Each row of a before or after table is a point. The points were changed in one or more steps. Then noise was added and the rows were shuffled. The steps act on how far a point lies along the listed directions, d1 being the first. What was done? A step turns or swaps two directions, mirrors them in a line or flattens them onto one, adds a multiple of one to another, or multiplies one. Angles are multiples of 10 degrees, from the lower direction toward the higher: turns from -170 to 170, lines from 10 to 170 but not 90. Use the fewest steps. Two steps may share a direction if one is a turn and the other turns, adds or multiplies; they go together, in the order done. Otherwise the lowest direction goes first.

Directions:
(1): -54, 10, -24
(2): 3, -52, -29
(3): 25, 27, -47
Before (13 x 3):
-44, 20, 24
-14, 36, -3
-9, 9, 29
-33, -7, -32
-22, 19, -23
-43, -14, -49
-38, -31, -14
-46, -26, -33
-40, 19, -3
-1, 34, 8
-13, -24, -9
11, 5, -32
-25, 13, 19
After, 13 rows:
-75, 33, 14
-8, 13, 33
-4, 33, 6
-95, -6, -74
-71, 0, -48
-42, 22, 17
-51, 19, -40
7, -4, -37
-91, -15, -53
-24, -19, -12
-32, 35, -12
-77, 28, -17
-69, -17, -25
Steps: multiply d1 by 2; add 0.3 times d3 to d2

Directions:
(1): -40, -10, -30, -43, -51, -12, 47, -6
(2): -14, 72, 23, 5, 19, -47, 32, 6
(3): 2, -13, -70, 36, 45, -9, 34, 0
(4): -68, 12, 13, 45, -2, 50, 3, -9
(5): 36, -3, 30, -13, 16, 49, 66, -14
(6): 5, -42, 32, 48, -27, -30, 28, 45
Before (9 x 8):
-10, 24, -1, -23, -12, -1, -5, -9
-25, -3, -8, 38, 15, -1, 2, 7
15, 12, 9, 16, 10, -5, -24, 3
-12, -6, 5, 4, -5, -17, 7, 0
-7, 23, 0, 12, 37, 8, 16, -12
-3, 29, 43, 9, 4, -19, -20, 19
-23, 24, -10, 25, -9, -17, 11, -1
27, 10, 21, -38, 24, 65, 81, -30
3, 17, -6, 4, 11, -30, 6, 18
After (9 x 8):
0, -5, 45, 17, -6, -12, -22, 28
-10, -17, 1, 3, -9, -9, 1, -1
-23, -13, -13, 34, 13, 9, -7, 4
-4, 11, 12, 27, 28, -1, 25, 3
13, 6, 8, 18, 11, -8, -26, 5
5, -10, -2, 14, 2, -25, 6, 27
-20, -6, -5, 39, -15, -14, 11, 9
-11, 25, 10, -14, -18, -16, 7, 1
24, 17, 34, -27, 26, 48, 97, -22
Steps: turn d2 and d6 by 60 degrees
